Each point is reached from the start by the listed moves, each made once or not at all, plus a little noise. Say if it took an odd or an even number of moves. Then give how often each move was made.
(in the rows, 128 means zero)

Moves:
(1): [180 106 164 157]
(2): [143 189 143 128]
(3): [101 126 169 129]
Start: [102 136 139 158]
Points:
[155 113 175 185] => odd (1, 0, 0)
[141 173 232 187] => odd (1, 1, 1)
[129 113 217 189] => even (1, 0, 1)

Moves:
(1): [198 123 114 138 157 119 122 135]
(2): [135 200 161 134 134 119  96 137]
(3): [147  94 213 141 101 118 119 151]
(4): [115 136 120 203 102 120 112 120]
(5): [113 123 141 134 180 105 126 107]
(6): [124 119 139 149 162 211 133 176]
Start: [137 132  83 126 144 149 151  97]
Points:
[206  90 156 249 147 208 118 165] => even (1, 0, 1, 1, 0, 1)
[144 177 206 241 130 206 102 165] => even (0, 1, 1, 1, 0, 1)
[107 126  98 228 205 200 138 113] => odd (0, 0, 0, 1, 1, 1)

Moves:
(1): [190 145 131 116 130 131 138 132 134 114 131 126]
(2): [107 187 118 130 113 148 125 146 127 127 114 141]
(3): [114 118 193 110 128 127 131 138 123 136 135 116]
(4): [144 124 146 176 110 116 139 125 143 136 144 133]
(5): [132 148 126 155 195 110 117 144  84 133 136 129]
(6): [139 119 132 152 137 203 147 101 117 142 150 120]
(7): [117 139 135 125 134 126 193 126 118 117 128 123]
(8): [140 107 117 146 115 145 127 201 127 140 124 102]
(9): [105 124 141 120 169 121 129 143 203 132 147 134]
Start: [102 132 114 148 129  95 122 144 119 117 116 128]
Points:
[127 223 119 158 225  96 120 199 156 114 130 148] => even (1, 1, 0, 0, 1, 0, 0, 0, 1)
[ 97 191  93 195 168 111 107 249  67 130 109 113] => odd (0, 1, 0, 0, 1, 0, 0, 1, 0)
[106  94 169 149 119 113 121 225 114 133 116  91] => even (0, 0, 1, 0, 0, 0, 0, 1, 0)
[ 65 211 113 165 221  92 111 192 152 124 129 146] => odd (0, 1, 0, 0, 1, 0, 0, 0, 1)
[ 80 176 201 197 112 171 218 136 106 137 146 119] => odd (0, 1, 1, 1, 0, 1, 1, 0, 0)
[174 212 124 234 177 163 151 151  80 127 153 137] => odd (1, 1, 0, 1, 1, 1, 0, 0, 0)

Moves:
(1): [166 135 104 126 108 108 132 139 126 128 134 117 110 125 116]
(2): [118 173 137 143 136 125 116 154 129 133 134 157 131 148 121]
(3): [141 135 195 106 123 143 116 143 122 107 119 110 109 122 111]
(4): [153 113 110 187 155 122 174 107 138  99 123 132 136 131 113]
(5): [167 131 120  96 182 116 127 129  92 112 143 118 138 166 133]
(6): [147 144 117 146  91 181 111 139 116 105 113 108 133 124 153]
(7): [138 144 111  98 134 145 191 123 144 125 119 141 104 133 137]
(8): [124 129 122 129 139 126 159 169 113 127 149 113 115 114 133]
(9): [136 127 108 128 143 126 124 142 176 105 134 131 137 100 135]
(10): [150 129 145 127 131 150 139 122 131 171 118 130 129 128 144]
(11): [115 123 142 129 118 140 124 127 145 114 190 118 106 140 122]
(12): [130  89 141 126 119 137 115 127 136 122 125 195 108  95 151]
Start: [ 71 144 101 119  95 103  80 149 161 159 135 116 129  97 149]
Points:
[121 207  77 156  59 160  94 249 206 143 205 100  92  79 185] => odd (1, 1, 0, 0, 0, 1, 0, 1, 1, 1, 1, 0)
[169 155  92 120 118 105 175 156 228  86 117 108  87  59 126] => odd (1, 0, 1, 1, 0, 0, 1, 0, 1, 0, 0, 0)
[ 91 146 203 105  77 149  70 155 171 175 183  87  93  95 143] => odd (0, 0, 1, 0, 0, 0, 0, 0, 0, 1, 1, 0)
[118 144 130 205  71 182  92 158 185 132 176 186 113  96 189] => even (0, 1, 0, 1, 0, 1, 0, 0, 0, 1, 1, 1)
[157 138  42 161 161 137 134 190 157  65 161  78 144  95 171] => odd (0, 0, 0, 1, 1, 1, 0, 1, 1, 0, 0, 0)
[121 207 163 140  79 186  47 211 196 135 121 109 136  84 181] => odd (0, 1, 1, 0, 0, 1, 0, 0, 1, 1, 0, 0)

Moves:
(1): [148 124 154 139 139 144 121 135 117 105 124 112 134 104 117 132 145 141
 154 125]
(2): [120 150 126 128 124 142 133 136 122 120 143 137 122 134 132 131 112 112
 147 135]
(3): [118 123 172 137 121 126 124 135 140 146 111 137 144 126 108 120 119 116
 130 106]
(4): [122 139 134 175 125 147 126 148 126 138 108 116 129 122 111 139 114 152
 130 146]
(5): [135 142 136  96 156 110 144 137 138 126 136 130 135 152 136 134 138 155
 123 124]
(6): [132 125 132 143 137 150 138 103 157 115 134 115 111 125 112 111 132 124
 130 116]
(7): [127 141 136 127 101  92 153 133 127  84 122 134 139 121 131 150 137 142
  99 137]
(8): [126 118 129 116 111 139 132 155 118 119 124 136 127 128 119 114 129 151
 121 135]
(9): [138 141 110 110 115 120 129 143 135 128 137 131 133 108 127 155 113 144
 134 108]
(10): [134 124 135 130 131 131 144 121 119 154 151 122 127 121 136 127 111 119
 135 124]
(11): [ 91 140 118 121 133 131 118 131 123 121 152 124 155 136 134 139 170 102
 110 108]
(12): [141 146 122 150 110 134 149 117 116 128 115 156 130 142 144 140 121 153
 129 121]
(13): [ 93 121 140 123 125 163 146 109 141 131 117 125 141 108 137 122 129 140
 129 135]
(14): [132 130 129 116 117 151 144 123 136 131 122 122 136 132 113 124 123 103
 127 132]
(15): [134 117 130 135 109 131 144 138 145 139 132 124 117 129 155 149 125 131
 136 139]
(16): [118 130 139 109 148 131 126 127 119 129 121 126 104 128 121 136 143 128
 126 120]
(17): [139 145 116 137 132 135 135 144 135 141 109 132 120  89 153 111 142 119
 138 121]
(18): [119 140 133 113 110 133 115 122 130 125 127 118 129 139 119 118 143 141
 117 130]
Start: [154 120 106 146 102 116 145  99 119 152 127 120 129 123 160 124 102 132
 110 135]
Points:
[110 182 147 171  70 206 230  89 157 144 100  84 110  63 148 113 108 126
 112 150] => even (0, 1, 0, 1, 0, 1, 1, 0, 0, 1, 0, 0, 1, 1, 0, 1, 1, 1)
[134 139 170 212  23 249 235 102 171 212  68 116 131  74 157  92  78 167
 125 128] => odd (0, 0, 1, 1, 0, 1, 0, 1, 0, 1, 0, 1, 1, 1, 1, 0, 1, 1)
[130 140 148 133  74 152 239 130 131 146 105 109 167 108 144 136  83 200
  81 174] => odd (0, 0, 0, 1, 1, 0, 1, 1, 0, 1, 0, 0, 1, 1, 0, 0, 0, 0)

Moves:
(1): [144 116 115 127 124 138 114 114 122 131 124 127 120 119 125 132 148 144
 132 130 132 127 111 127 134 126 139]
(2): [117 133 128 126 107 154 132 130 124 130 129 130 121 128 122 138 115 139
 135 141 127 133 124 137 117 136 137]
(3): [132 123 135 122 123 121 118 127 133 126 145 149 124 138 133 126 118 125
 129 118 130 120 119 147 134 145 124]
(4): [141 119 129 149 118 123 122 123 140 133 114 139 148 120 128 137 133 121
 134 139 120 138 135 121 135 140 122]
(5): [120 127 129 136 145 132 119 121 122 146 126 137 137 125 111 134 114 132
 132 125 138 136 130 136 126 113 116]
(6): [125 125 138 124 114 135 122 121 125 139 117 118 145 117 122 111 134 142
 118 120 123 110 129 105 124 122 127]
(7): [132 126 125 124 135 118 140 120 126 128 131 125 128 127 147 124 116 120
 111 135 125 122 122 127 133 122 134]
(8): [142 140 130 121 119 113 116 133 124 125 116 120 137 133 127 128 116 135
 126 137 135 133 117 127 138 130 129]
(9): [130 128 125 131 121 130 130 122 133 129 111 133 117 128 123 123 127 120
 121 115 127 122 124 134 117 118 124]
(10): [139 127 137 140 122 131 107 123 114 136 136 125  99 130 140 131 133 104
 114 142 118 123 115 117 131 135 125]
(11): [122 131 128 130 129 129 127 133 144 124 140 129 128 125 121 126 129 127
 127 143 128 130 126 134 128 128 126]
(12): [122 122 127 109 108 124 133 143 127 141 129 145 141 127 115 136 128 139
 119 119 122 144 130 119 117 108 126]
(13): [124 144 134 131 129 123 131 119 130 136 126 126 136 119 135 132 131 138
 130 121 122 128 131 130 127 120 128]
(14): [129 130 120 131 125 129 122 134 129 135 128 122 146 132 126 130 128 122
 131 130 120 127 129 128 133 125 133]
(15): [115 119 130 125 135 135 123 133 132 126 123 133 127 123 146 136 125 130
 128 137 138 124 131 132 138 127 125]
(16): [140 125 142 127 133 131 127 129 137 123 136 124 124 132 123 143 112 132
 119 124 114 116 134 130 123 119 143]
(17): [142 138 126 122 134 133 134 142 130 119 125 144 131 141 137 132 135 133
 130 131 131 117 130 119 121 123 126]
(18): [116 143 132 139 130 123 133 138 142 139 108 134 124 140 112 116 123 148
 128 121 113 130 127 125 148 122 132]
(19): [134 122 145 133 131 122 131 125 139 131 131 129 127 119 136 129 126 122
 152 126 141 129 119 127 116 143 137]
(20): [116 120 133 113 141 124 122 129 128 130 110 131 131 131 129 126 146 138
 125 143 126 120 133 139 121 141 137]
(21): [132 126 131 131 117 121 129 118 127 137 126 125 124 132 132 123 128 121
 137 136 139 109 138 133 133 118 122]
(22): [119 123 127 128 128 120 128 119 132 131 136 124 133 134 120 139 132 131
 124 120 151 122 125 124 121 137 124]
(23): [129 139 135 111 138 144 127 129 139 136 123 125 127 128 125 125 133 124
 124 125 132 132 139 127 135 126 135]
(24): [137 129 138 136 113 147 137 134 118 132 135 119 130 127 136 125 140 126
 109 117 134 135 125 158 123 131 136]
Start: [127 145 126 138 133 106 143 124 158 100 112 146 143 109 114 102 122 127
 138 152 138 127 127 128 132 109 145]
Points:
[129 156 143 114 145 109 116 138 197 103 117 129 168 116 107 131 101 130
 121 173 160 113 130 135 149 103 160] => odd (0, 0, 0, 0, 0, 0, 0, 1, 0, 0, 1, 0, 0, 1, 1, 1, 0, 0, 0, 0, 0, 1, 1, 0)
[179 181 174 132 152 100 107 119 194 130 122 167 140 122 136 119  78  95
 123 161 133  96  96 149 129  95 157] => odd (0, 0, 1, 0, 1, 0, 1, 1, 1, 1, 1, 0, 1, 1, 0, 1, 1, 0, 1, 0, 0, 0, 1, 0)
[187 134 155 136 117 128 114 129 199 119 115 182 136 100 110 143 150 121
 136 180 122 130 114  96 122 105 175] => odd (1, 0, 0, 1, 0, 0, 0, 0, 0, 1, 1, 1, 0, 0, 0, 1, 1, 0, 1, 0, 0, 0, 1, 0)
[144 170 158 120  82 146 146 149 200 121  92 170 181 109 105 161 118 156
 100 158 157 134 134 155 107  89 163] => odd (0, 1, 0, 1, 0, 0, 0, 1, 1, 0, 1, 1, 1, 0, 1, 1, 1, 0, 0, 0, 0, 1, 1, 1)
[144 136 157 147 157 132 136 120 203 145  62 180 160 101 130 102 155 149
 145 197 172 110 128 168 160 104 165] => odd (1, 0, 0, 1, 1, 0, 1, 0, 0, 0, 1, 0, 0, 0, 1, 0, 1, 1, 1, 1, 1, 0, 1, 1)
[117 151 171 117 101 126 122 140 200 166   7 196 185 110  88 108 112 175
 158 175 156 109 142 116 124  86 149] => even (0, 1, 0, 1, 1, 1, 0, 1, 1, 0, 0, 1, 0, 0, 1, 0, 1, 1, 1, 1, 1, 0, 1, 0)
